Rows are points. Each copy is the shape, with its points in the same order, stretched, turned, moved and blurred by noise. Some copies are also mirrored. Which?

Shape (8 x 2):
[[-15  26]
 [ 14   3]
 [ 19   3]
 [ 53  25]
 [ 22   7]
 [ 19  -8]
 [ 10 -67]
 [ 10  35]]
Copy 1, 8 rows:
[[-12  -3]
 [ 14  12]
 [ 24   6]
 [ 39  -9]
 [ 26   5]
 [ 20  17]
 [ 28  59]
 [ 12 -16]]
Copy 1 is: mirrored
Copy 2:
[[-27   3]
 [ 18   8]
 [ 21  11]
 [ 56  46]
 [ 30   7]
 [ 32  -2]
 [ 54 -51]
 [ -3  28]]
Copy 2 is: only turned
Copy 3 (8 x 2):
[[ -6 -23]
 [  1  15]
 [  3  18]
 [ 44  23]
 [  7  21]
 [ -5  25]
 [-53  67]
 [ 21 -11]]
Copy 3 is: mirrored

Shape (7 x 4):
[[-21 -58   9 -31]
 [ 36  28  -2   4]
 [ 29 -20  -5   9]
 [ 21  13  47  15]
 [-26   8 -38  10]
 [  5  13 -19  23]
 [-17  12  35   0]]
Copy 1, 7 rows:
[[-27 -35 -11  20]
 [ 12  51  -1  17]
 [-20  21 -33  14]
 [-48  42  34  41]
 [ 15  24 -29 -47]
 [ -5  47 -23 -25]
 [-26  14  46  10]]
Copy 1 is: only turned
Copy 2 (7 x 4):
[[-15 -72  27 -29]
 [ 29  13 -16  34]
 [-10 -25 -13  22]
 [-14  39  27  25]
 [ 31 -37 -42 -39]
 [ 13  -8 -34  -2]
 [  1  14  23 -16]]
Copy 2 is: only turned

Shape (11 x 6):
[[ 10  23 -18   3   2 -24]
 [ -7  -5   0  -5   0  22]
 [ 29  -5 -34 -20  12 -27]
 [ 17 -43  12 -18  19  16]
 [-11  -3   6  62   2 -10]
 [ 19 -31   7 -12   9 -19]
 [-24  26   9  -6   4 -31]
 [ 12  36   5   3   3 -29]
 [ -9  13   6   1  35  -6]
 [  0  29 -12  29  28 -20]
 [-22 -95   2 -11   6  17]]
Copy 1 (11 x 6):
[[  1  16   8  -9   9  17]
 [ -5 -18 -11  14  -3   9]
 [ 15  -6  -5 -43  16  16]
 [ 13 -36 -28 -13   0 -19]
 [ 30  38   5  34 -30   6]
 [ 13 -12 -18 -26   0 -17]
 [-29  37  -4  -2   6   6]
 [ -9  31  15  -3  12  -2]
 [ -6  23 -22   5  14  -4]
 [ 16  43  -3  10  11  13]
 [ 16 -52 -56 -18 -41   2]]
Copy 1 is: only turned
Copy 2 (11 x 6):
[[ 27  20  12 -16  17  -4]
 [  3 -10  -7  -9 -16  11]
 [ 33  -4  -4  15  25 -37]
 [-17 -45  -9  20   4 -12]
 [-11   5  30  11  16  57]
 [-24 -17  -1  28  14 -18]
 [ -8  36  -6 -26  19   9]
 [  8  11  24 -28  17   4]
 [ -1  -9 -10 -26  24  18]
 [ 21   4   9 -25  40  27]
 [-31 -31 -42  72 -13   3]]
Copy 2 is: only turned
Copy 3 (11 x 6):
[[ 21   6 -12 -19  27 -19]
 [ -6 -29  -2  11   6   1]
 [ 27   4 -41  10  44 -14]
 [-16 -19 -12  48  27  21]
 [ 19  25  28  -9 -39  17]
 [ -3   7 -21  20  35  23]
 [-18  14  -5 -35  27 -13]
 [ 10   4   4 -31  43 -20]
 [-18   5   6   2  25 -23]
 [ 15  21  13 -17   8 -30]
 [-36  -5 -37  68 -35  60]]
Copy 3 is: mirrored
Copy 4, 11 rows:
[[ 17 -12  -3  -6  37 -32]
 [-22 -22   0  11   5  15]
 [-18  10   9  18  46 -36]
 [-44   7  17  59  -2  19]
 [ 25  15 -36 -15 -20  24]
 [-22  21  20  42  -1 -10]
 [ 33  -8  29  -2  28 -20]
 [ 40 -27   6   5  28 -39]
 [ 21  -8  10  29  39  15]
 [ 41  -5 -17  -3  44  -2]
 [-94  64  24  36 -36  59]]
Copy 4 is: only turned

Shape:
[[-22   3  19  -7 -40  -7   6   6 -36]
 [ 63  -1  15 -12  31  -6 -17 -14 -17]
 [-24 -28  18  51  23  34   8  17   7]
 [-11  -1 -79 -31 -17  -2 -12  11   1]
 [  0 -82  14 -13 -24 -15   9 -57  25]
 [-36  -2  -2 -30   9 -15  10   6  21]
 [-31   9   1 -21 -48  -3  11  15 -13]
 [ -6  10 -43   5 -51   7   9 -17  15]
 [  6 -25  12   3  -9  -9 -39  -3   6]
 [ -7 -29   1   1  18  -2   1 -16   5]
 [-15 -39 -10 -22  24  40  -7 -11  25]
 [ 51   2  23  34 -24  36 -18  22  25]
 [ 23 -34 -87 -34  15 -15  14  12   2]]
Copy 1, 13 rows:
[[-52 -20   1 -21 -14  28  13 -41 -11]
 [-29   1 -39 -11  19 -18  49  11 -39]
 [-16  16  31  -1 -42  14   1  41  -6]
 [  0  -3   0  23 -42 -33  -7 -45  57]
 [  6 -21 -28  50 -55  29  -6  -8 -36]
 [-20   6 -12   3 -46  26  17  -4  51]
 [-46 -13   7  -2 -23  24  18 -54  15]
 [ -3   9   5  22 -14   1  -5 -53  10]
 [-39  14 -16   6 -33   2  -6  -4 -22]
 [ -8  -5 -18  11 -36  13   6  12   7]
 [-20 -13  13  44 -53   9  -3  22  38]
 [-37  39  12  16   0 -10  27  -4 -74]
 [ 32 -20 -24  20 -44 -57  28 -31  31]]
Copy 1 is: only turned
Copy 2:
[[  6 -20 -18  22 -15   5  28 -21 -39]
 [ -1 -29  -7 -20  26   3 -11 -76   4]
 [-17  16  12  14 -41   8 -22 -43 -16]
 [  2 -15  -4  25 -30 -68  39  38  31]
 [ 29  52  20 -31  37 -27  -7 -43 -55]
 [  5  16  40  36  -5   7  25   4  -5]
 [  3 -18   0  23 -22   0  41   6 -33]
 [ -7 -16 -17  -5 -16 -39  17  43 -12]
 [ 30  -5  -6 -16  -9  -1  -6 -41  -4]
 [  3  21  11  10   5  -9  -3 -32 -10]
 [-11  32  31 -11 -17 -13  16 -39  12]
 [ -6 -44   0 -63 -29  16 -21 -51 -18]
 [ -6  -7  22  26  -4 -95  22  11  20]]
Copy 2 is: mirrored
Copy 3, 13 rows:
[[ 24  35   7 -21  13  12  -6   8 -21]
 [-42 -26  17 -28  34   6 -27  -8   1]
 [  4  -8   2  37  11  30  56   0  15]
 [  5   1   2 -27 -68  21   3  46 -27]
 [ 10 -27  30  27  24  41 -28  77  -6]
 [  0 -15 -39  -3  -5  22   5  28 -25]
 [ 25  31 -11 -19  -6  32  -4  17 -14]
 [ 19  19   4  12 -42  32 -14  40  20]
 [ -7  -8   9 -30  23  22  12  41   5]
 [ -4 -19   1  14   8  11   2  30 -12]
 [ 13 -62  -8  17 -10  48  19  27   2]
 [-19   2  18   5  27  71  19  -6  67]
 [-31 -18  15  -6 -74  33 -10  48 -47]]
Copy 3 is: only turned
